Each row of a before or after table is a point. One or more steps were done to the points. Then noise was added and the rows were shuffled. The steps act on columns, c1 being the first. Write out the steps. A step turns or swaps two columns, mirrors them in a line or flattens them onto one, adds a multiple of one to another, or multiplies or shifts one. Angles are multiples of 10 degrees, from the lower column toward the higher: turns from -170 to 170, lines from 10 to 170 but not 90. Use the fewest steps. Two steps may share a column if one is a turn and the other turns, adds or multiplies; they go together, in the order done. Otherwise the lowest column goes first.

Before (14 x 3):
-16 -17 16

34 49 11

-41 -9 -9

-3 0 -35

-29 22 -40

0 -20 -17

45 11 11

5 -11 38

38 39 39

-37 53 -53

-8 -35 34

44 -37 -24

39 31 -21

7 -10 -46
After:
-39 4 -12

-41 70 19

6 -41 8

41 33 17

-26 48 0

-16 -26 -5

-7 -48 -14

47 -3 17

-5 5 -24

-7 28 -18

11 37 -28

41 -12 54

46 2 -43

37 16 51
Steps: turn c2 and c3 by 60 degrees

Before (10 x 6):
31 27 50 16 -30 -59

2 29 -6 -2 21 11

-3 14 30 27 -6 -17

37 36 17 -9 10 8

-4 36 33 4 23 -1

-17 -15 11 -88 -49 -53

-8 -65 -33 -50 -25 0

23 -2 12 11 21 -55

18 30 -3 21 -1 -7

6 -46 23 -63 -24 -16
After, 10 rows:
13 43 -30 -64 20 10

-4 63 32 -48 25 6

36 -36 -19 -8 -19 -11

-11 -37 -33 3 -26 -12

-3 -28 9 1 -20 -5

0 -16 -30 24 13 3

40 -32 -69 16 17 38

4 13 -25 -87 47 46

17 -3 -28 7 -31 48

16 -31 1 21 -9 12
Steps: mirror c1 and c5 in the line at 170 degrees; multiply c2 by -1; turn c3 and c6 by -160 degrees

Before, 11 rows:
-44 -22 -25 -21 -6 -35 -8 -10 13 3 42

-24 -45 -12 1 -15 26 4 -25 -70 25 -10

-37 -14 -46 33 39 -38 -16 -42 7 7 62

15 -61 -26 -5 -3 17 10 -34 -42 -27 -9

1 -25 -4 0 14 26 89 -13 26 26 31

-11 -9 -13 -8 -41 29 7 -55 -36 -2 -36

-13 -56 -21 -5 7 7 13 -56 -8 13 -52

19 -21 -8 -21 -25 1 -22 -41 -40 31 -25

-11 18 -12 13 13 -17 94 22 13 29 3

-43 -11 -25 -26 53 -27 -17 -40 -18 -11 56

-2 -30 -51 -3 8 43 -10 -28 -9 14 -42
After:
19 -23 -11 93 -2 30 -29 14 -26 20 33

-37 -12 -39 -5 -10 -29 30 60 -17 -25 54

0 -54 -10 18 -47 4 -2 40 -13 -9 -54

42 -16 4 -13 -50 -4 27 5 11 -39 -25

-12 -61 6 13 -31 22 1 28 44 -30 -10

-9 -7 15 8 -74 24 8 7 4 -38 -39

15 14 9 82 27 -20 -45 11 -33 2 1

12 -30 17 -13 -24 47 10 48 -6 -8 -36

-25 -21 15 1 -14 -30 18 15 -34 0 40

6 -43 9 2 -32 25 -3 6 -8 -76 -13

-23 -16 -12 -24 -21 -40 -28 72 -36 1 64
Steps: turn c1 and c10 by -50 degrees; turn c9 and c10 by 110 degrees; turn c5 and c8 by -60 degrees; turn c3 and c8 by -130 degrees; turn c4 and c7 by -110 degrees

Before (13 x 14):
-33 -5 33 30 6 46 48 -8 -26 34 -27 -3 35 0

-52 -7 54 -50 40 55 -7 8 0 -16 1 56 3 18

1 -13 39 -29 21 -13 18 -16 9 28 28 68 16 -44

-43 -40 24 -35 -23 -42 -38 1 10 20 -7 32 -35 -19

-19 -42 28 39 53 11 44 45 4 0 11 65 -34 -31

-63 23 -18 -26 16 36 -30 -4 -38 55 -23 -11 -35 38

18 43 56 -2 30 -37 -40 7 -41 -7 -20 -4 19 18

11 33 33 30 -41 -22 9 -9 3 3 53 19 -14 27

-2 4 -2 -14 -36 -34 -6 13 9 -14 21 84 -25 -16

-8 -28 -18 24 -35 -4 -14 -3 -31 -14 62 21 -33 -5

-6 17 -15 -3 14 -12 -41 57 16 42 34 22 20 -20

-68 40 37 36 -3 -19 -11 15 4 9 -9 31 -50 -50

-29 44 28 -52 40 -30 -23 54 -21 5 -1 -8 9 -1
After (13 x 14):
73 -20 45 -26 15 37 -30 3 19 53 -1 -8 67 -4

40 1 91 30 6 45 45 0 0 32 0 -6 -35 -24

-10 -33 93 29 -40 -22 8 -26 9 3 9 19 35 -13

25 20 43 26 -36 -6 -13 -19 -27 -13 9 22 27 24

-7 -13 45 -3 14 -12 -41 40 20 43 -15 21 -37 4

49 -23 96 35 -3 -20 -10 15 57 8 -7 36 8 72

-7 12 101 -29 20 -13 19 -22 0 28 10 67 -52 22

39 18 112 -50 39 55 -9 6 28 -15 -3 54 14 -15

13 -57 115 -3 31 -39 -40 11 -25 -7 -3 -4 -1 -27

36 -41 88 -53 41 -32 -25 48 16 4 -18 -9 -8 -6

25 48 84 -34 -25 -42 -41 3 17 20 -4 34 20 38

-6 2 60 -13 -36 -35 -9 3 11 -15 -1 86 11 28

13 43 88 39 52 12 43 33 -1 0 -13 67 8 45
Steps: turn c1 and c9 by 140 degrees; turn c2 and c9 by 160 degrees; shift c3 by 60; flatten c8 and c11 onto the line at 160 degrees; turn c13 and c14 by -140 degrees; multiply c13 by 1.3

Before (12 x 24):
11 -25 40 34 -4 11 56 16 26 49 -93 -26 -19 -35 -42 -11 17 -30 19 -38 69
 -41 -25 -28

18 -24 45 -18 35 36 41 -40 13 7 14 33 72 9 -5 1 -14 -10 40 -18 33 0 -14
 -24

5 -4 45 41 -6 -6 19 -8 -13 -12 24 8 -27 10 2 37 -42 17 13 37 14 -28 -32
 -85

12 -64 2 -42 3 -51 -38 -22 -19 -50 -12 33 -11 -2 38 -38 -9 -16 0 23 1 -8
 4 -51

33 27 35 -34 25 -79 1 -22 -39 -43 -2 50 17 -35 46 9 7 -45 38 -39 19 -18
 9 -43

9 14 27 15 50 -29 -7 -23 -25 -39 32 3 -1 -29 -22 7 -24 37 3 -30 0 -20
 -45 14

5 31 1 10 1 -10 -28 -9 32 7 47 -17 27 21 20 -23 18 -25 -1 -18 5 -33 4
 -38

-6 -55 -9 -31 45 22 56 -32 -20 -36 -29 -27 -3 2 0 -41 0 -30 -29 -1 11 -4
 -6 -48

26 -19 45 9 52 2 -18 31 24 7 29 15 -19 27 -7 -16 -44 18 -17 15 50 40 -30
 19

23 -40 12 12 1 22 44 10 -24 -16 -10 29 64 34 -12 3 -21 -16 26 29 -14 -10
 -3 -4

20 24 -8 -35 14 49 -89 -19 31 -20 0 -39 28 13 -17 13 -45 15 3 -5 39 -20
 3 -45

-22 37 33 36 55 36 21 -9 -31 -39 34 -15 29 37 -80 -75 -32 -12 -17 -5 -12
 -31 -23 -35
After, 12 rows:
21 -41 -3 15 -15 26 -37 6 -32 -17 -1 30 63 -3 -7 -18 -21 9 28 31 -20 -18
 -3 34

4 34 8 16 27 -13 8 -11 27 3 49 -19 30 -36 15 39 19 -29 -3 -20 4 -35 -2
 14

-11 -55 -29 -30 27 20 -71 -28 -39 -17 -29 -25 -9 -47 1 21 1 8 -35 -11 8
 -8 -6 -5

30 22 -5 -34 -8 -80 -20 -21 -54 -58 -1 55 16 -39 42 -10 7 -41 41 -39 21
 -18 19 -44

12 25 -15 -37 35 49 81 -21 25 -6 -3 -36 28 -39 -20 21 -49 -21 -3 1 44
 -13 5 -2

12 -26 33 -16 38 36 -39 -38 -26 -36 20 35 75 -26 -2 -13 -14 4 37 -25 34
 -2 -18 2

12 8 -10 23 21 -30 29 -17 -55 -48 32 2 -1 24 -23 -2 -26 25 7 -24 -2 -24
 -38 -29

9 -2 18 36 -13 1 3 -14 -2 -40 28 10 -31 -87 -4 -38 -41 21 12 37 13 -28
 -25 -10

5 -22 54 33 11 7 -68 18 34 2 -90 -25 -17 -27 -48 -8 19 3 19 -37 70 -36
 -28 -38

27 -24 35 3 61 2 15 27 -13 -26 30 17 -19 15 -7 28 -41 9 -21 18 50 29 -29
 33

12 -64 -38 -47 -6 -53 10 -25 -27 -36 -12 33 -12 -51 32 45 -9 -24 -2 25 9
 -6 -1 -10

-14 39 -9 41 23 40 -47 -2 -55 -52 40 -9 28 -37 -78 59 -39 11 -11 -1 -12
 -31 -32 38
Steps: turn c3 and c10 by -50 degrees; turn c5 and c9 by -40 degrees; add -0.3 times c12 to c9; turn c7 and c16 by -160 degrees; turn c7 and c18 by -30 degrees; mirror c14 and c24 in the line at 50 degrees

Before:
1 24 38 -19 17 -24 31 -21 44 -2 58 -24 -32 -69 19 12 30 46 38 -40 -32
 -56 39 14 21 -43 11 -7 24 7 29 -18 -68 44 10 15 -49 12 6 -37 12 20 3 5
 13 26 27 -6

10 5 -2 -32 30 -9 0 -3 47 2 33 4 54 0 -4 6 14 -4 -30 42 -6 -15 -40 -6 6
 -15 12 -12 -4 -52 21 -13 27 -19 -50 15 79 -87 -14 3 10 0 41 26 -18 7
 -22 7

24 14 -2 -14 32 39 -10 -6 32 12 -8 -60 38 -71 1 20 58 -37 31 4 -30 -19
 -22 -9 12 -23 -30 -20 0 -7 -59 5 -33 -39 -12 10 -11 -22 63 -23 12 27
 -11 23 43 35 -8 -47

35 5 -24 39 57 -38 17 -35 -9 45 -15 -46 7 -9 35 -7 18 -8 -47 21 -11 -36
 -25 -42 -2 -13 21 -9 5 13 -27 -13 43 21 25 31 26 -74 42 15 64 -20 -17 4
 -19 -8 -22 3

-31 -28 27 14 24 -39 0 -37 28 21 -19 -24 20 26 -19 4 18 -29 -23 23 4 50
 13 -57 -38 -16 0 33 2 -61 -15 -5 -11 45 2 27 55 -20 6 -45 33 6 13 -32
 -48 34 -3 -14

19 -5 28 -78 37 -72 6 -38 12 21 -29 24 -46 0 37 6 39 49 -2 -52 -36 0 10
 9 17 -28 10 2 14 16 -48 -4 59 -10 -26 -53 55 24 -10 13 9 1 0 8 -7 -13
 -25 26

-26 -35 -70 -33 6 -3 47 -61 32 13 4 8 -36 4 35 22 41 -10 63 32 3 -37 38
 14 -57 -17 -15 -1 21 10 -14 5 -76 -14 9 81 -20 -2 35 18 22 9 71 -32 -19
 5 60 21

-10 6 -35 -11 -45 -42 63 -51 -42 8 -34 -45 -43 7 -15 67 -27 61 20 -84
 -10 -9 -28 1 25 -43 -12 37 40 -5 17 -21 -40 29 -7 -2 -4 10 -22 20 -2
 -43 22 35 -54 -7 -22 10

-30 -10 6 -43 25 -27 11 -23 -8 28 -9 3 16 5 -12 18 -8 14 -46 -50 -78 -12
 22 1 -12 -23 -14 -1 19 37 -1 -1 -25 4 -25 -1 52 46 -9 14 14 20 -31 10 5
 -16 -6 40

28 45 26 28 68 10 3 21 -56 -15 48 -27 6 -5 -21 -14 13 -7 0 -46 -53 47
 -72 43 -25 21 15 36 -15 55 -8 -21 -22 -1 -42 -20 -24 -2 16 -14 -5 -23
 24 -1 12 32 -20 -15
After (10 x 48):
19 -2 28 -79 34 -71 7 -37 11 22 -29 22 -46 -3 39 5 39 48 -2 -54 -37 0 3
 7 -26 -29 7 7 19 12 -44 -3 63 13 -31 -52 52 22 -10 14 9 0 1 3 -7 -14
 -27 5

-32 -31 25 18 26 -40 1 -37 27 20 -20 -23 21 26 -20 2 20 -27 -24 24 3 48
 -42 -57 16 -14 0 34 -30 -59 -16 -6 -9 -24 4 28 55 -19 10 -46 31 5 13 -1
 -47 31 -4 20

-28 -34 -69 -33 7 -1 45 -60 34 10 7 7 -33 7 37 23 43 -10 61 30 1 -38 -4
 12 -6 -18 -16 1 -27 8 -14 8 -73 32 9 81 -19 -3 36 16 24 9 70 0 -18 3 59
 56

-2 23 38 -20 16 -21 29 -19 44 -3 59 -23 -33 -69 20 13 31 45 39 -39 -36
 -58 -51 11 -23 -43 11 -11 -4 8 31 -19 -68 -7 11 15 -48 14 7 -39 13 17 6
 1 15 27 32 -25

27 43 26 28 69 10 2 21 -56 -14 47 -27 6 -4 -22 -13 14 -7 3 -46 -55 48 35
 43 27 20 16 37 -15 55 -9 -20 -22 -41 -44 -22 -23 0 19 -14 -2 -22 24 1
 13 31 -23 9

32 4 -24 41 58 -39 14 -35 -11 47 -18 -43 7 -8 35 -7 18 -7 -48 21 -12 -35
 -7 -40 -6 -12 20 -11 0 14 -29 -14 39 -29 26 30 25 -72 40 14 65 -19 -16
 -1 -22 -9 -22 5

8 6 -4 -32 30 -9 -3 -1 48 0 31 5 53 -3 -5 10 17 -6 -28 42 -8 -15 35 -3
 -1 -15 12 -11 7 -50 20 -14 23 -8 -54 14 82 -84 -17 2 8 -1 38 0 -17 5
 -22 0

-11 4 -36 -8 -45 -40 64 -52 -42 9 -33 -47 -44 5 -17 67 -28 62 21 -81 -12
 -9 -5 2 -46 -38 -13 35 0 -7 13 -20 -43 -36 -4 2 -2 8 -18 20 1 -41 17 -3
 -53 -7 -23 -13

-30 -10 5 -45 24 -29 14 -25 -7 28 -6 3 16 6 -12 19 -8 12 -46 -48 -79 -14
 -8 -2 -30 -21 -15 -1 8 36 -1 1 -28 12 -24 -2 50 47 -9 15 15 21 -28 1 9
 -10 -7 37

22 14 -5 -15 31 37 -9 -11 31 13 -9 -58 40 -67 -3 24 53 -36 32 3 -31 -18
 40 -10 12 -24 -27 -18 -25 -9 -60 5 -32 13 -12 11 -12 -21 62 -22 12 25
 -9 2 42 36 -7 -42
Steps: multiply c23 by 0.7; turn c23 and c34 by 130 degrees; turn c25 and c48 by -50 degrees; turn c25 and c29 by 120 degrees; multiply c44 by 0
